Rows are points. The window is the flat piece filled in between its corners: a triangle in 3 columns, a solid with four corners in 4, and so on. A path goes straight from each point to the next, and from the last back to the first. List the points from which the path goes on through the window.

Window (3 x 3):
[[ 71 -15  31]
 [-28 -17 -18]
 [-43  22 -24]]
Path:
(1): [-25  -2 -70]
(2): [-72  11  21]
(3): [ -5 -25  36]
(4): [ 16  -8 -16]
(5): [ 75 -19 -27]
(6): [ 57 -12  44]
(7): [-62  21 -10]
(8): [-47  19 -53]
(9): [ 26   3 -33]
(10): [-2  2 31]
(11): [-76   7 -23]
(12): [-49   5 -51]
(13): [-33  -9 -60]
(14): [-62 -12  -7]
(15): [  2 -35  59]
(16): [ 32 -16 -42]
Through the window after points: 3, 5, 9

Window, 6 rows:
[[ 47 -14 -65  26 -40 -12]
 [-33  66  -4  20 -30  28]
 [ 38   1  45   6 -31  27]
 [-49  41 -69 -95 -19 -32]
 [-28 -56  17  46  -5  47]
 [ 63  -4 -48  48  34 -15]]
Path:
(1): [ 28 -10 -23 -25 -25  41]
(2): [ -5 -21   6  -1  -8 -62]
(3): [-51  29   8 -24  -9 -34]
(4): [ -4  23 -10 -56 -10  57]
(5): [ 23   9 -37 -18 -23  81]
(6): [-33   6  -4  28  -6 -18]
(7): [-53  37   4  -1 -33 -23]
(8): [ -7  47 -40 -27 -32  48]
(9): [ 15  25 -59 -52 -10  59]
(10): [-15   7 -31 -19 -24 -33]
(11): [  7  -1   4 -23 -18 -58]
(12): [ -3  -9 -48 -68 -18  44]
(13): [33 12 -5 42  1 84]
(14): [ 11  -6  22  79 -16 -27]
(15): [-23   1 -35  -5 -21 -33]
(16): [ 17  30 -84 -26 -16  51]
Through the window after points: 5, 9

Window (9 x 9):
[[-95  -5  -7 -17   3 -67 -39 -33 -14]
 [ 65  15 -12  -4  18  69  35  20  61]
 [-95   1 -14 -41 -13  21  63  -7 -43]
 [-94 -37 -21  43 -22  33  49  12 -26]
 [-28  18 -43  31  26  35  54 -12   0]
 [ 12  10 -31 -15 -35 -41   4 -11 -16]
 [ 10  30  42  39 -39  39  30 -33  -2]
 [ 10  25  63  29   5 -21  21  13 -11]
 [-85  59  11  32 -28  -5   5  13   7]]
Path:
(1): [-39  -6   3   3  -4 -25  89 -11  28]
(2): [-33  27  -7  33   4  45 -26   4 -44]
(3): [-10  30  -2  23 -19  12 -14   2  -2]
(4): [  5   5  -6  28  -5 -25  80 -25  31]
(5): [-13  16   6  26 -30   1  69 -13  36]
(6): [ -8  14  -8   0   1  38  26   9 -11]
(7): [ 12  16 -16   4   6  16 -42 -14 -48]
(8): [-33  26  12 -21 -10 -24  40 -16  33]
(9): [-38  11  -9  21  -6  16  53 -24  26]
(10): [-31  13 -35  11  21  27  33   3 -21]
(11): [-18   7  16   4 -15  40 -10   7 -63]
(12): [-46  10  10  22 -23  -2  42  -8  17]
(13): [-29   8  45  40  -6 -25  59 -21  40]
(14): [-44  34  -2   8  -5  48 -16  26 -51]
(15): [-66 -19 -10  19  -4  48  20   8 -43]
(16): [-59 -12 -22  36 -28  -7  55   2   9]
Through the window after points: 1, 9, 15
